Each row of a before or after table is a point. One or more steps were done to the points. Then noise was added and the rows were shuffled. The steps act on how far a point lies along the listed directions, d1 being the first. Write out the steps. A step turns or swaps two directions, mirrors them in a line or flattens them onto one, adds a multiple of one to another, or multiplies one. Angles are multiples of 10 degrees, from the lower direction toward the higher: turns from -170 to 170, lines from 10 to 170 but not 90. Use the fewest steps. Two steps may share a direction if one is a turn and the other turns, adds or multiplies; they go together, in the order done. Otherwise the lowest direction goes first.

Directions:
(1): [-42 -56 -21]
(2): [  9  19 -70]
Before (8 x 3):
[[-38 -38  23]
 [-13  -1  13]
 [ 31  40  28]
 [-31 -29 -31]
 [ 23  45  38]
 [ -3  -1  35]
 [ -7 -27 -28]
 [ -6   0   8]]
After:
[[-42 -42 -74]
 [-66 -81  86]
 [ -9 -17 101]
 [-12 -31 -72]
 [ 47  57  60]
 [-19 -12  42]
 [ 40  63  88]
 [ -7  -7  24]]
Steps: multiply d1 by 1.6; multiply d2 by 3

Directions:
(1): [ 57  46  -5   5  47 -60  53  11]
(2): [ 46 -87 -16 -36 -18 -12  20  47]
(3): [-16  31   5  15 -79 -62 -19  48]
Before:
[[  46  -51   -7  -12   11   -8   27    2]
 [ -37   18   16    5   45   49  -25  -66]
 [   9   71   -2   20   41   38   18  -29]
 [ -12  -67  -16   -9  -19   37  -43   18]
 [   6   47  -13   -2  -20  -27    6   22]
 [ -40   -4   26   24   21   79  -20  -57]
 [ -11   58   12   16  -22  -67   21  -23]
 [  13   16   16    6   47    2    7  -38]
 [  48  -23   -3    5   11  -51   28   38]
 [ -46   11  -10   30   20   33   -1  -58]
 [  28   26  -11    0   52   -8   14  -57]
 [  -1   72   -3   14    6  -61  -12   -7]
 [ -28   -1    9   27  -14   68  -64  -41]
 [  -1 -121  -16  -32  -70   -9  -11   84]]
After:
[[  53   17  -15   -6  -37  -43   29   64]
 [  41   -1  -22  -24   39    1   38    7]
 [ -28  -50  -21    9  -70  -20   -8   23]
 [ -68  -14    3   18  -26   66  -82  -24]
 [  -9   63   12   33   17  -19    6  -36]
 [ -96   14   17   26   48  117  -50  -81]
 [ -27  -72   -2    6  -85   48  -82   11]
 [  29   13   14    6  -17  -60    6   19]
 [ -48  -47   21   13 -105   10  -43   33]
 [  43   30  -13    1  -20  -90   16    9]
 [  64  -36   -8  -26   35  -45   68  -13]
 [ -26  -34    8  -16  -82  -33  -42   38]
 [  33   56    3   34   77  -31   37  -25]
 [  72  -27  -22  -29   51  -54   37   15]]
Steps: multiply d1 by 1.6; turn d2 and d3 by -160 degrees

Directions:
(1): [ 42  -1  28  38   5 -91  16 -39 -59  51  17 -10  38  53]
(2): [-26  21 -12 -66  29 -27  85 -21  20  -8  -8 -67 -55  44]
(3): [-15 -32  51 -55 -30  26 -16 -51  20  17  52 -67  67 -34]
Before:
[[  8  -1  16  14  -5 -15 -12   3 -19   6  -1   3  15  -1]
 [ 18  -1  17  10  -2  -7 -10  -2 -16   2  -1   2  21   0]
 [ -6  -4  31 -45  -9  23   0 -12  14 -16  21 -42   9 -17]
 [-33  -5   0 -35  -4  39   8  -7  31 -14  17 -30   9 -30]
 [  7  -5   5  37  -2 -30 -14  11 -18   4   1   8   0  18]
 [ 20   6   2  47  -5   5 -24  23 -18  -5   1  52  -3   2]
 [ 26 -13  11  42 -19 -34 -15 -15 -36  38   0  16  25  20]
 [ 47  -6   4  59 -25 -47 -32 -19 -38  27  14  40  40  12]
 [ 11 -10  19  36 -13   2 -25   1 -25   5  19  27  22 -13]
 [  6   3 -16  22  17 -26  18   4 -13   4 -20  15 -16  11]
 [-10   0 -24   6   4  10  -6   6  24 -16 -12  10 -19   0]]
After (11 x 14):
[[  11   -8   14   10  -13   29  -32   11   -2  -13   -3   15   23  -25]
 [  -7  -18   15  -19   -1   -6   14  -28    4   10   11  -33   17   -9]
 [  -7   27  -34   13   31  -27   46   17   -5  -10  -24    8  -45   29]
 [   9   -4   -3   15    2  -29    0  -18   -1   11    3   -5    6   20]
 [  -1  -10   15   12  -14   22  -38   17   -3   -5   -1   14   21  -34]
 [  32  -25   40   57  -40   25  -83    3  -24   18   35   53   75  -38]
 [   2   30  -17  -14   25   -5   33   28    0  -32  -27    1  -61   25]
 [  19  -38   13   42  -68   77 -119    6   11   -5   32   63   84  -92]
 [  15  -22   21   63  -33   44  -80   22  -20    0   21   67   45  -56]
 [  -8  -26   20   13  -24   17  -44    7    8   -4   22   -2   31  -25]
 [  -4  -36   13   15  -47   65  -71    5   13    3   10   26   42  -57]]
Steps: turn d1 and d3 by 140 degrees; multiply d2 by 2.5

Directions:
(1): [ 28  -9   1 121 -33  18 -55 -34  30  16  -5 -44 -24 -38  10  -6 -27 -31
  -3 -17 -49  20  -5  50]
(2): [ 34   3 -54 -50  -4   5 -33  15  10   2  33  10 -41 -20  -9  11  14  60
  -8 -48 -33  68  98  25]
(3): [-74  -9 -24  26  18 -34   7 -12  40  -3 -48  16 -52  -9   0 -39 106 -25
  28  33  25   6  38  31]
(4): [ 23   7  52  41  -2  22   7 -20  72 -33 -30  41  75  37  -8 -28   7  39
   8 -67  39 -14  55 -10]
(5): [  28   30 -102   20  -35   27   14   -7  -30   45  -41  -14   15   26
  -11   21   20   23   91  -26    7  -48  -10  -16]
(6): [ 32 -33   7  -5  -4 -89  -3  59  71   3   9 -22  25  -3  22 -17 -22  33
  85  41 -29  28 -22 -19]
Before, 13 rows:
[[ 17  -4 105  31  -1  28  -1 -16  -5  -4  -4   8  73  11   6 -21 -26 -21
  -40 -20   5 -20 -16 -14]
 [-27  13  71  11  38  29   2 -34 -16 -18 -15  24  28  29 -22 -18 -15 -38
  -77 -12  25 -44 -18   3]
 [-27  -5 -41 -67  33 -66  30  33  26   4  19  28 -12 -16   4 -18  56  32
   46  32 -21  18  39 -18]
 [ 26 -26  31 -21  -1 -29  12  46   3  -6  11 -19  44  -4   7  12 -54  -2
   26  49   1 -17 -62 -34]
 [-26  17  22 -24  20  41  18 -36  -5 -35  12  46   8  22  -1   7  19 -21
  -50 -22  27 -19  24  -4]
 [-21  18 -70   8 -20  33 -12 -42 -30  14 -52  -9 -46  -4 -24   2  57   5
    0 -37  -3   0  31  17]
 [ -4  19   8 -17   9  37   2   1  19 -17  10  40  23 -12  -8   4  10  44
  -11 -70  38  21  79   4]
 [  3  11  49  33  -7 -10  22  12  61  -2 -23  12  68  35  -3 -11  -9  -9
   59  17  25 -24 -23 -19]
 [  1   2  49 -55  11 -35  44  41  -7   4  23 -12  53  27  27  11 -41  15
    3  35 -15  10 -52 -39]
 [ 28  18  21   5  -5   5  29 -10  -7   7 -30  12 105  63   5   9 -65  32
   23  -3  24 -56 -29 -49]
 [ 39   0  -1  28 -16   2 -10   5  48   3   1  17  22 -15   4 -29 -14  25
    0 -18 -13  26  31  21]
 [ -7 -10  38 -22  25  -5  43  -1  22 -28 -23  42  66  27   9 -12  26  20
    1 -11  41 -25  -6 -15]
 [-25 -16 -14  12  -4 -51  25  35  -6 -12 -28  -2  22  28   4 -21  -7  -6
   45  52  26 -41 -51 -37]]
After (13 x 24):
[[  19  -30  -14   28  -15  -52   15   45   46   10  -38  -25   36   -2
    10   -7   -2    5   96   54    4  -31  -48  -28]
 [ -25  -26   39   43    3  -37    8   15   14  -32  -19   -5   20   14
    12  -33  -23  -24   -5   43   22  -28  -44  -19]
 [  43    3  -18   10  -16   -1   -7   14   39    7   -2   18   15  -13
     1  -20    2   31   11  -11  -11   29   30   15]
 [ -34    0   13   77   -3  -37   26  -24   73    1  -83   20   66   50
    14  -42   38    7   70   31   36  -47    7  -10]
 [   4    7   -3   11  -12  -54   51   42   28   29  -33  -28   59   40
    31   -4   -1   19  103   44   -5  -20  -59  -39]
 [ -12   20    8  -36   16   34   22   10    3  -14    4   40   31   -1
   -10   10   12   42    4  -55   53    2   62  -10]
 [   5    4   64   63   -8   -5    9   -2   81   -8  -28    9   65   23
    -4  -22   -7  -15   45    3   21  -11   -8   -4]
 [  38    4   22   72  -34   19   -8  -10   21   33  -42  -15   78   16
     4  -24   12    1   63  -35   -2  -41   -4  -20]
 [ -10   -3   24  -86   40  -40   35   29  -11  -11   53   30   18   -8
     8    1  -10   16  -26   32  -16   -2   -2  -37]
 [  -1   26    6   -6    8   57   25  -38  -18  -20    8   37   35   31
    -1   19   -7  -16  -22  -31   25  -34    6  -14]
 [   4   -7   49   12   12    7   39  -12   28  -22  -26   35   81   29
     5  -13    8   14    4  -18   43  -37  -23  -18]
 [  20   28   20   51    7   39   -8  -38  -14   14  -34    0   56   45
   -24   -6  -27  -15  -11  -43   15  -66  -24   -9]
 [ -48    2   21  -43   16   42  -17  -45  -51  -26   -2   14  -58  -25
   -22   -1   33  -21 -123  -27   -2   33   38   27]]
Steps: turn d1 and d2 by 30 degrees; add -0.3 times d2 to d4; turn d3 and d5 by -120 degrees; add 0.7 times d5 to d6

Directions:
(1): [  35  -45   17    3  -25  -13   -2  -27   14  -33    5   35  -24   12
   36   35  -97   29  -26   57  -41   17  -23   58  -22   37   41  -28
  -60  -42   54  -27   91   47   -7   18  -23   25  -28   36   19   -4
   54   11   28  -71   59   -9   76  -21   73   62  -35  -15  -42  -72
   74   -4 -101   -4   29  -17  -35  -33]
(2): [ -3  -2  42  27 -58  80  86 -69 -34 -34  37 -89  57  -8  73 -20 -53  -3
  19 -27  71 -59 -18  64 -26 -90 -35 -13  60 -14 -38   8  -6 -38 -59  -4
   2  17   8 -66  -4  30  18 -36  -3 -24 -55  -1  12  -3  11 -26 -44 -88
 -54   2  42 -22  -2   6  48 -31 -16  27]
Before:
[[  31  -55   34   19  -44   31   39  -71   20  -49   -5   15    9   12
    52   -3 -116   32   -9   62   -9    1  -27   64  -40  -16   39  -25
   -37  -67   31  -33   92   39  -36   27  -34   15  -10   -1   10    0
    51  -25   28  -83   32  -22   90  -19   72   49  -65  -53  -49  -75
    84  -27  -95   -4   31  -25  -29  -12]
 [  36  -43   -6  -12    6  -44  -62    6   45    4  -10   99  -50   34
   -17   53  -51   19  -35   60  -87   66  -11   10  -12   85   43  -22
   -79  -47   60  -11   99   49   21   13  -21   16  -20   59   34  -15
    40   18   26  -46   88   -8   58   -4   55   75  -12   32    4  -73
    34    1  -87   -4  -17   11  -43  -52]
 [  40  -26  -33  -10    2  -87  -66   39   54    9  -26   80  -67   26
   -14   25  -70   54  -41   89  -79   65   14    4    3  110   71    5
  -108  -32   79  -48  104   93   32   27  -26   18  -35   79   17  -16
    29   40   41  -44  121   -9   75    7   69   90   -5   86   11  -78
    19   10  -97  -18   -9    6  -23  -64]
 [ -37   16   28    8  -17   70   31  -30  -17    3   10  -54   36   -3
    24    6   13  -10    1  -41   56  -35   20   -2    8  -46  -44    5
    38   16  -28   25  -43  -39  -40    3    7   -7    6  -51  -19   14
   -27  -11  -17   -1  -19  -11  -29   15  -41  -44  -35  -34   12   42
   -23  -20   36    0   12    8    6   10]
 [ -31   24  -21    8   14    9   13   25    7   28   -8   -6   33  -15
   -18   -6   52  -27   14  -49   28  -19   12  -49   -9    6  -15   16
     6   36  -38    5  -54   -7    5  -21   32   -4   23  -34   -8    3
   -44    6   -3   46  -15   -3  -50   -4  -39   -6   29   39   27   30
   -16    3   69    8  -20    9   19   23]
 [   8  -17   22   18  -41   43   39  -28   -9  -22   26  -28   20    8
    46   -4  -42   -9    7    5   54  -26  -10   49   -5  -25    7    0
     9   -1   -5    6   26  -17  -49   -6  -20   10    5  -34    4    8
    52  -10   13  -35  -27    2  -19    2    7   -4   -6  -51  -44  -19
     7   -4  -34   -9   30   -4  -18   38]
 [  33  -32    1    2  -14  -11   -3  -35   21   -9   15   10    0    5
     3   14  -52   25   -9   42  -11    0  -12   43  -26    7   27  -11
   -40  -21   35    0   42   30    4   15  -20   13   -6   30    8    0
    45   25    6  -42   44    2   47  -18   26   33  -21   10  -17  -24
    41  -20  -46  -21   29    2   -8  -31]
 [  18  -26   -6  -11   20  -40  -52   12   14   -6    6   65  -32    5
   -16   38  -14   34  -15   35  -59   39   -6    8   -1   75   32   -3
   -19    0   48  -14   44   34   16   33   -2   16   -2   33   26  -11
     3   15   -3  -10   53  -14   36   -9   30   17   19   44   13  -17
     2   16  -40  -16   -4   14  -15  -14]
 [  10  -16  -12  -22   19  -47  -44   24   25    0  -13   58  -32   23
   -27   23   -1   13  -23   22  -20   35   14    9    3   68   39   20
   -44   -8   53  -32   58   62    9    9  -14    2  -15   51   17  -19
    11    4   15   -3   43  -20   35   13   55   24   11   42   -5  -40
    10   14  -28  -11  -10    6  -23  -21]
 [  28  -32   -1   14  -46   10    6  -26   12  -11   15    9   -9   -9
    45   21  -62   28   -9   26   -4    5  -13   40  -14    6   32  -26
   -17  -32   16   -1   27   31  -18    8  -20   23   -6   10   13    4
    39   10   16  -39   28  -22   63   -6   28   19  -50  -15  -28  -47
    60   -5  -54   21   57  -33  -17  -13]
 [  52  -38   10    0    7  -48  -46    2   25   -6   -3   79  -63   -5
    11   48 -102   16  -37   51  -55   33    4   23  -16   76   27  -14
   -86  -10   59  -23   80   48   17   28  -18   10  -28   68   24   -6
    35   12   16  -58   81  -14   66  -40   89   55   -7   31  -24  -65
    45  -17 -102  -13  -13    3  -25  -41]
 [  14  -46   26    5  -29    0    8  -54   12  -32   -6   59  -47   12
    35   34 -112    9  -15   57  -28   27  -20   58  -37   32   46  -34
   -66  -43   57  -25   86   22    0   23  -28   32  -39   27    3   15
    85   46   23  -74   81  -19   82  -25   87   62  -46  -35  -40  -78
    80   -5  -81  -11   25    0  -54  -44]
 [ -14   24    5    2   -1   30    2  -15  -28    3    9  -62    5   -9
    12  -28   40  -13   42  -25   46  -29    6  -14    2  -51  -65   14
    48   18  -40   13  -79  -53   -3  -13    9    4   43  -18  -23   -2
    -7  -14  -22   31  -30    5  -36    6  -46  -27    3  -32   -3   43
   -36  -17   52    7   -5  -18   11   34]]
After, 13 rows:
[[  0 -10   8   9  -9  24  20 -28  14 -10 -21   2  17   2   2 -31  -9   6
   12  13  13   3   3  -7 -14 -30   6   5   8 -23 -14 -11   8   4 -15   8
  -17 -13  16 -20  -8  -7  -3 -26   3  -7 -11 -16  11   3  -3  -2 -21 -18
    7  -5   1 -15   3   1  -9   3   7  15]
 [-19  -2  25   2 -10  46   5 -23  -3  -2   5 -20  10   4  19  25 -13   1
  -14 -12  22 -15  15   2   5  -8 -18  -5  -6   2   3  10  -4 -11 -28  13
   -2  -2  -7 -18 -11   1  -9   1  -4 -25  20 -14   0   5 -13 -13 -41 -20
    7  14  -1 -13  -4  -3  11  11  -3 -12]
 [  2 -10   8   9 -17  21  17  -5   1 -10  14  -5  10   7  17  -3 -15 -14
   10   3  39 -12  -1  20   6  -6  10   9   0  11  -1   9  13 -14 -28  -7
  -16   2   6 -19   1  -1  37   1   8 -19 -20   2 -35   6  -8  -6  12 -23
  -21  -9 -16   1 -15  -9  12   7  -7  36]
 [  3 -10  -2  -5  17 -12 -28   4  -2   0  15  25  -7   0  -9  18   6  21
    1   3 -20  17  -1   2   3  35   6   6  21  12  17   3   7   4   2  24
    8   8  10   2  16  -3 -13   3 -15  11  17  -8   8  -1   5 -14  22  26
   16  11 -17  10  -1 -12  -6   9  -3   7]
 [-10  -1 -10  10  -4   5  15   9  11   8  -6  10  22  -7   3  12  -4 -11
   -1 -18  10  -9   0 -14 -23  22   5  -1 -20  12  -9  -8  -3  18  -3 -10
   20  12  10 -16   2   3 -13  12  12   6  13  -9  -6 -16   4  26   8  23
    0 -11  26   0  14   7  -1  -1  -3   6]
 [ -7   1  -7 -17  13 -20 -20  16  12   5  -7  16  -8  15 -21   1  24   2
  -10 -10  16  14  18   1   3  28  10  30  -2   3  20 -19  18  30  -4   0
   -4  -3   1  16   7  -9  -6 -12   3  21   4 -17   8  21  28  -7  16  22
   -1 -10 -13   6  11  -5 -10   6 -12   3]
 [  6   3   6  -1  -3   7 -16 -17 -14 -10   4 -28 -20  -1  19  -5  -4   0
   23  10  13  -8  -1   7  -4 -13 -37   2   6  -3  -2  -3 -28 -17   6  -3
   -4  15  27  10 -12  -8  20   0  -8  -7  11   2   4  -4  -7  11  -9 -24
  -19   1  -3 -14  -1   5   7 -19  -4   8]
 [ 21   5   6   6  14 -17 -20  12   4  15   0  25 -27 -21  -6  11 -23 -12
   -7  -4   2   0  21 -17  -5  19 -20   6 -12  25   1   6  -7  -4  10  13
    6  -7   1  20   7   9 -10  -8 -10   6  11  -8   0 -22  19  -7  13  22
    3  -1 -14 -18  -8  -7 -28  11   3  -3]
 [-22   3   6   3  -1  10  12 -23  -3   2 -11  22 -23   1  -5  -1  -8 -21
   12  -2  16  13   3  -6 -14  -8   2  -4  -3   1   2   0  -9 -27  10   3
   -5   8 -10 -10 -17  20  28  37  -8   3  19 -10  -1  -1  11  -1 -10 -16
    7  -3   2  -2  22  -7  -3  19 -16 -11]
 [  0  18 -28  -2   2 -36 -22  33  23  25 -17   3 -14   8 -16 -21  -1  24
   -7  21  -5  19  30 -22  11  27  15  29 -20   3   8 -21   9  29  10   6
   -4   1  -5  11  -3   3 -16  12  14  17  35  -1   6  27   0  14   8  57
   23  -5 -32   4   2  -9 -13   8   6 -17]
 [  6  -7 -18  10 -25   6   0  -2   8  11  12   0  -3 -16  17   2  -1  11
    2  -1  11   3   2  -3   0  -5  13  -9  10  -7 -13  16 -26   7  -7  -4
   -7   7  10  -2   2   0   8   9   0   4   3 -18  16   6 -14 -13 -25   4
    2  -8  12   2   1  21  36 -19   3   6]
 [  1  -3  -7  -7   8  -6 -30   4  24  21  -1  38 -12  22 -20  14  15 -10
   -6   1 -24  32   2 -20  -4  20  -5  -5  -3 -12  -2  17  18  -2   6  -3
    2  -1   7   6  15   0   0  -6   1   8  17   0  -6  17  -6  11   4  13
   21  -7 -16  -4   1   2 -28  15 -16 -14]
 [ 14  -9  -9   0  -1  -2  -1 -21  15   7  13  -7  13  -2 -18  -3   0  10
    3  13  11  -9   0  14 -12 -13   5   6  -9   0   7  16  -7   6   7   4
   -9   2  13   8  -4   2  16  18 -10  -4  15   7   7  -6 -14   1  -3  19
    6  14  -1 -18   8 -17  11  11  11 -10]]
Steps: multiply d1 by 0; multiply d2 by 0.4

Directions:
(1): [   2   72  -36  -33   33  -14   19  -27    4  -82  -12  -80  -27   -8
  -19  -13  -57   65    3   24    3  -80  -35  -91   32   14 -102  -35
  -22   26  -49   54   -9    6   20  -67  -21    4  -22  -32  -24  -46
  -11  -56   -6  -12   93   20  -49  -15   -2   36   13   50    5  -26
   55  -59   87  -28    1   12    4  -31]
(2): [ -33   -4   93   56    5   30   74    2  -13   67   76   -6  -31  -16
   40    8   40  -71   67  -54    0    2 -100  -33   15   12  -49  -34
  -65   53    1  -46   21  -31   -8   34  -50   -1  -18   -3   17   71
  -22  -44   15   29   36   57   20    6   -6   -6   30   76   23  -22
  -13    8   26   92  -13   59  -49  -19]
(3): [ -15    2   49   72   89   -5   52  -32  -44  -36  -65   43  -75    6
  -30   56   -8  -14   20  -13   -5    7  -48  -51  -22  -11   13  -39
  -27  -49  -93   25  -49   42 -119  -43    5    4   47   53   44   33
  -14   17   -2   17  -45  -19   -4   54  -20   -7  -20   -5   11   64
   16  -52  -51  -63  -47  -57  -19    3]
Before, 8 rows:
[[  11  -39   14    4  -37   -7  -48   17   -8   33  -16   58   21   17
     0  -23   19   -9  -41   10   -7   14   72   53  -29   -8   59   31
    17  -42   35   10   -3   15   -2    6   30    9    6   26    2   11
    17   42   -5    3  -46  -36   20   24    7  -32  -12  -56  -24   30
    -7   41  -36  -17  -10  -30    9    1]
 [ -23  -15   41   70   56  -15   58   -5  -45  -18  -40   48  -51    8
    -3   31   10  -17   34  -23   -4   31  -30  -26  -37    2    9  -25
   -23  -28  -73   -5  -50   17 -101  -34   14  -14   41   72   40   61
    -1   30   -8   26  -37  -15    2   34  -27   31  -15    0   14   44
     9  -15  -33  -40  -50  -49  -10  -16]
 [  21  -32   21   43   38    5  -22    4    6    8  -54   83  -16   17
   -27    8   24  -23    7  -33  -10   47   11   13  -54    5   67   31
    22  -52   -9  -22  -38   16  -72   19   35  -14   38   42   40   21
    34   31   27   -4  -73  -35   10   24    3  -15    3  -30  -10   43
   -11   16  -44  -48  -11  -68   14    7]
 [ -10   53   33   48   85  -12   42  -50  -28  -68  -58  -21  -78    6
   -44   58  -46   38   26   -7   -1  -21  -76 -101   -2   16  -35  -58
   -25  -13  -95   42  -47   35  -91  -63   -3   34   46   47   25   15
   -26  -16  -19   -6   -1   -1  -14   23  -29   14    8   35   38   62
    40  -57  -11  -67  -40  -52  -13   -9]
 [ -11  -23   25    3  -37   17   -2   12   13   47   30   -3   18   -8
    40   -7   37  -35    3  -17   -7   30   33   42   13   10   14   21
     7   37   48  -56   37   -4   45   30   -8  -24  -32    9  -10   18
    33   -2    6   19  -11   -1   20  -10   -6  -34    1    2   -9  -18
   -29   25  -23   52   31   29   -1  -20]
 [  30   29 -121  -73   -7  -29  -75  -17   28  -85  -69  -27   37  -12
   -43  -22  -58   88  -74   74   23  -42   83    7   10    4    1   28
    42  -20  -24   68   -3   12   19  -57   27  -15   -1  -18  -51  -96
     7   13   -2  -29  -11  -45  -37  -31   -2   -6  -35  -41   -8    9
    52  -38   20  -63    6  -30   40   10]
 [  50   46 -101 -101  -45  -22  -89   10   50  -84  -29  -79   44   -4
   -50  -38  -46   67  -53   39  -10  -64   96   -6   27  -12  -30   37
    58  -22   49   71  -26  -20   96   -9   31    7  -46  -48  -46  -77
    18  -10  -25  -25   48  -18  -40  -30   19   23  -24    2  -30  -45
    33    6   60  -41   29    4   55    4]
 [  19    6  -31  -48  -40  -14  -64   22   14   16  -15    1   40   17
     4  -23   -2   31  -36   32   11   -4   65   23    5   -9   12    9
    31   -5   27   -5   -1    8   76   14    8   -3  -14  -21  -10  -52
    31   16    6  -25  -19  -13   45  -13  -10  -11    6  -59  -33   -9
    11   11  -17  -13   11    8   28   10]]
After, 8 rows:
[[  12   70    3   11   78  -16   28  -35   -8 -115  -68  -58  -77  -10
   -66   32  -52   30   14   -3  -19  -81  -29 -118   21  -13  -79  -40
   -18  -48  -81   93  -81   13  -45  -67    5    8   -2    6    6  -12
   -15  -31  -20   13   44    0  -49   32  -12   20  -27   58    3    9
    60  -72   38  -72  -39  -24    6   -9]
 [   2  -16   64   48   -1   33   25   23   23   62   54   32   -4   -4
    21  -19   45  -61   50  -65  -11   24  -64  -12  -19   24  -23   12
   -23   37   34  -62    4  -33   -8   59  -17   -8  -10    1   23   55
    18  -33   41    6   11   32   16   -4    8   -7   48   54   10  -16
   -14   40   32   64    5   24  -20  -22]
 [ -17   57   -4   15   58   -3   52  -45   -4  -62  -15  -49  -47  -33
   -24    7  -36   29   15   12   24  -73  -77 -100   37   17  -98  -43
   -60   30  -91   47  -11   -5  -40  -72  -43  -11   -7  -14  -19  -16
   -31  -64   13   14   53   27  -44   -6  -21   -2   -3   71   27   -5
    75  -84   71    3  -37   14  -23  -30]
 [ -13  -24   -1  -13  -73    5    9   46   15   54   82  -17   43    4
    51  -47   37  -21   28  -18    0   26   10   43    2   22  -17   21
    -3   63   70  -55   31  -52   62   41   -6  -19  -26   -4  -18   35
    15   -6   -2   16   35   31   14  -41    1   35   20   25    9  -54
   -19   66   46   84   10   56   -3  -23]
 [ -16  -24   31   38   16    7    7   -9  -12   13  -42   33  -23    1
    10   31   20  -25   -7   -7  -11   40   39   22   -8   -5   43    9
    14  -15   -7  -27   -1   31  -33   -5   10  -24    7   53    9   16
    30   27    0   18  -56  -33   11   26  -20  -39  -25  -33   -1   34
   -16   -7  -71  -25    6  -26    4   -6]
 [  -8   19   52   35   46   -6   24  -13  -31   -5  -36   16  -48    8
    -5   25   -2    1   19   -3    3  -20  -38  -69    4  -13  -36  -55
   -36  -15  -65   11  -37   32  -24  -23  -18   -8   15   15   29    0
    10  -10   11    0   -9    9   31   31  -32  -15    4   -3   -6   33
    31  -49  -22  -25  -38    5  -13   -2]
 [ -18  -24   92   64   11   11   36   -1  -28   52   20   38  -39    2
    17   -1   28  -51   21  -38   -3  -14  -37  -24  -13    6  -11  -21
   -53   -6   -7   -1   -1    3  -34    4  -14   13    1   28   23   63
    -6  -11    7   30    0   14   17   40   -2  -28    9   19    1   18
    12   10   -3   32  -34    8  -38  -23]
 [  13   40  -41  -73  -75    4  -53    9   47   11   71  -84   57   -4
    13  -44  -22   45   -1    5   12  -21    4   -4   39   32  -48   10
    25   76   77  -13   43  -43  115   24  -15   26  -38  -48  -51  -26
     3  -45  -10  -34   69   33    2  -73    6   23   46   45   23  -54
     1   50   71   62   44   50   18  -12]]
Steps: turn d1 and d2 by 40 degrees; turn d2 and d3 by -150 degrees
